Every row gives one point. Each copy is the shape, with its points in the same order, stretched, turned, moved and blurred by noise. Some copies are also mirrored. Which?

Shape (5 x 2)
[[ 0.99  0.84]
 [ 2.27 -0.95]
 [ 0.03  2.51]
 [ 2.54 -0.61]
 [-2.60 -2.98]]
Copy 1 (5 x 2)
[[ 0.72  0.06]
 [ 0.65  2.43]
 [ 0.83 -2.20]
 [ 1.25  2.12]
 [-4.75  0.99]]
Copy 1 is: mirrored
Copy 2 (5 x 2)
[[ 0.22 -0.36]
 [ 0.97  2.68]
 [ 0.46 -2.52]
 [ 1.25  2.31]
 [-4.91  1.75]]
Copy 2 is: mirrored
Copy 3 (5 x 2)
[[-0.19  0.64]
 [-1.89 -0.93]
 [ 0.70  2.08]
 [-1.46 -0.63]
 [ 2.66 -2.65]]
Copy 3 is: mirrored

Shape (7 x 4)
[[ 2.93  0.49  0.39  3.37]
 [-1.34  3.13 -0.65  1.34]
 [ 2.50 -0.38 -1.10 -1.45]
 [ 2.64  0.13  1.13 -0.27]
 [-2.33 -0.71  1.30 -1.07]
 [-4.15 -0.69 -0.45  0.35]
 [ 1.48 -0.71  0.02 -0.66]]
Copy 1 (7 x 4)
[[ 0.48 -1.02  0.99  3.38]
 [-2.65  0.71  2.44  0.21]
 [-1.64 -3.69 -1.31 -0.25]
 [ 0.24 -2.74  1.15  1.29]
 [-0.39  0.95  1.67 -3.89]
 [-1.92  3.04  0.68 -4.64]
 [-0.67 -2.15 -0.32 -0.54]]
Copy 1 is: mirrored
Copy 2 (7 x 4)
[[-2.84  2.75 -1.21  0.74]
 [-2.28 -3.65 -0.23  2.63]
 [ 1.93  0.97 -2.12  2.03]
 [ 0.89  1.77  0.17  1.94]
 [ 1.68 -2.21  2.33 -0.53]
 [-0.35 -4.79 -0.18 -2.06]
 [ 1.55  0.85 -0.89  1.09]]
Copy 2 is: mirrored
Copy 3 (7 x 4)
[[-1.96 -1.40 -2.40  2.35]
 [-2.15  0.10 -2.50 -3.54]
 [ 0.73  3.60  0.50  1.85]
 [ 1.45  1.02 -1.00  1.91]
 [ 0.90 -0.55  2.49 -3.31]
 [-1.94 -0.88  3.42 -4.26]
 [ 0.71  1.51  0.69  1.42]]
Copy 3 is: mirrored

Shape (9 x 6)
[[-0.88  2.04 -3.06 -0.28 -0.27 -1.57]
 [-2.70  1.38  0.26 -3.16 -2.42 -3.50]
 [-3.58 -0.18 -0.23 -2.16  0.51  0.43]
 [-0.05  0.67  1.39  2.68  2.09  1.34]
 [-2.47 -0.44 -1.02 -1.05 -4.15 -2.01]
 [-2.32  0.26  1.30 -0.94 -2.21 -2.52]
 [ 0.87 -1.62  1.88  0.79  1.15  1.34]
 [ 2.01 -1.63  1.01  1.03  2.07 -0.23]
 [ 2.52  0.36  2.07  0.20  0.46  2.09]]
Copy 1 (9 x 6)
[[ 3.05  1.01 -0.40  1.15 -2.30  0.87]
 [ 0.83 -2.28  0.15  2.29 -5.03  2.93]
 [-1.72  0.92 -1.49  0.76 -2.37  1.19]
 [-1.15  1.49  1.93  0.03  1.86 -1.91]
 [ 1.75 -1.52 -0.16  4.27 -2.45  3.71]
 [ 0.20 -2.48  0.85  2.99 -2.90  1.98]
 [-2.21 -0.02  0.27 -1.06  2.32 -0.55]
 [-0.82 -0.19 -0.38 -1.78  2.16 -1.50]
 [-2.50  0.12  2.11 -2.73  2.10  0.48]]
Copy 1 is: only turned
Copy 2 (9 x 6)
[[-0.90  0.75 -2.78 -0.89 -1.66  2.64]
 [-2.08 -2.82 -1.98 -1.62 -4.52  1.33]
 [-3.43 -1.32  0.79  2.09 -2.44  0.38]
 [ 2.88  0.48  1.82  3.70  0.81  0.90]
 [-2.04 -3.31 -3.97 -0.65 -1.74 -1.38]
 [-0.65 -3.43 -1.84  0.41 -2.53  0.03]
 [ 1.83 -0.61  2.62  1.87  2.41 -0.83]
 [ 2.58 -1.22  2.55  0.93  3.42  0.88]
 [ 2.97  1.45  2.20  0.33  1.48 -1.24]]
Copy 2 is: mirrored

Shape (14 x 8)
[[-0.83  0.71  0.35 -7.44 -0.28 -0.12  1.21  1.30]
 [ 1.31  0.02  0.02  1.55  0.07 -2.09  2.10 -1.24]
 [ 3.00 -0.90 -0.50  1.78  0.74  0.79  1.85  0.61]
 [ 1.26 -3.00  0.31 -0.96 -4.85 -0.28  1.62  1.90]
 [ 3.00  1.22  0.76  2.55 -0.24 -0.79 -1.59 -0.16]
 [ 2.96  1.27 -2.04  2.85  0.89 -0.64 -0.03  1.29]
 [ 2.13  0.27 -1.90  2.13 -0.10  4.66 -2.39 -1.02]
 [ 2.73  1.55 -2.43  0.16 -0.80  1.48  2.29 -1.56]
 [ 1.00  0.36 -1.04  2.64  0.22 -0.81 -0.88 -0.73]
 [-1.17  1.89  1.37 -2.19 -0.30 -1.33  1.72 -0.02]
 [ 0.85  1.50  0.93  2.69 -0.55 -1.70  0.81 -0.66]
 [-0.68 -1.08 -0.58 -0.93  0.49 -0.99 -0.18 -1.38]
 [ 2.13  0.89  1.04 -5.41 -0.29 -0.99 -0.68 -0.95]
 [ 2.21  1.51 -5.11  1.95 -0.20 -1.24  0.16  0.43]]
Copy 1 (14 x 8)
[[-3.11  0.51  0.98  2.04  5.56 -0.67 -1.97 -2.06]
 [ 1.70  2.31 -2.02  3.76 -0.96 -0.03  0.52 -1.58]
 [ 0.94 -0.13 -2.30  2.52 -1.26  1.65  2.10 -2.86]
 [ 0.37  3.83  0.75 -2.25 -0.80  2.05 -2.82 -4.42]
 [ 4.17  1.16 -1.33  1.88 -1.70  3.19  0.89  0.13]
 [ 2.23  1.45 -4.26  2.54 -1.19  2.81  3.11 -0.42]
 [-0.85 -3.60 -1.68  1.08 -3.17  3.60 -1.84  0.47]
 [-2.57  0.14 -2.56  4.29 -1.66  3.32 -0.44 -2.10]
 [ 2.34  0.89 -2.56  2.24 -1.49  0.93 -0.10  0.43]
 [-1.35  2.47  0.57  2.42  1.67 -1.19  0.39 -0.44]
 [ 2.02  2.97 -1.10  2.32 -1.91  0.55  1.39  0.14]
 [ 0.64  0.21 -1.59  2.85  1.02 -1.44 -2.52 -0.59]
 [ 1.20 -0.21  0.51  3.80  3.72  2.06 -3.09 -1.70]
 [ 0.28  2.23 -6.10  3.31 -1.05  3.17  0.88 -0.37]]
Copy 1 is: only turned
Copy 2 (14 x 8)
[[ 0.95 -0.71 -1.75  0.79 -3.05  0.26 -0.44  4.22]
 [-1.48 -0.63  0.38 -0.01  0.34 -1.03  2.85 -1.71]
 [ 0.04  1.22  2.40 -0.52 -2.32 -0.38  2.85 -1.59]
 [ 2.68  3.88 -1.04  4.96 -1.78 -4.46  1.12  1.61]
 [ 2.22 -1.91  1.48 -0.80 -0.96 -0.78  1.76 -2.90]
 [ 1.46  0.07  2.95 -1.03  0.01  1.05  2.51 -1.95]
 [ 3.53  2.21 -0.19 -2.06 -2.91  1.36  0.66 -3.59]
 [ 0.17  0.79 -1.98  0.34 -1.64  1.38  4.21 -1.09]
 [ 0.98  0.15  0.95 -1.12  0.82 -0.29  1.16 -2.84]
 [-0.78 -2.32 -1.08  0.88 -0.89 -0.04 -0.01 -0.22]
 [-0.28 -1.93  0.39  0.44  0.34 -0.75  1.54 -3.26]
 [-0.13  0.46 -0.40 -1.23  0.07 -1.02  0.26 -0.43]
 [ 1.64 -2.64 -2.01 -0.74 -2.93 -0.72  1.93  2.55]
 [ 1.94  1.85  0.88 -0.28  2.09  1.80  3.17 -0.63]]
Copy 2 is: mirrored
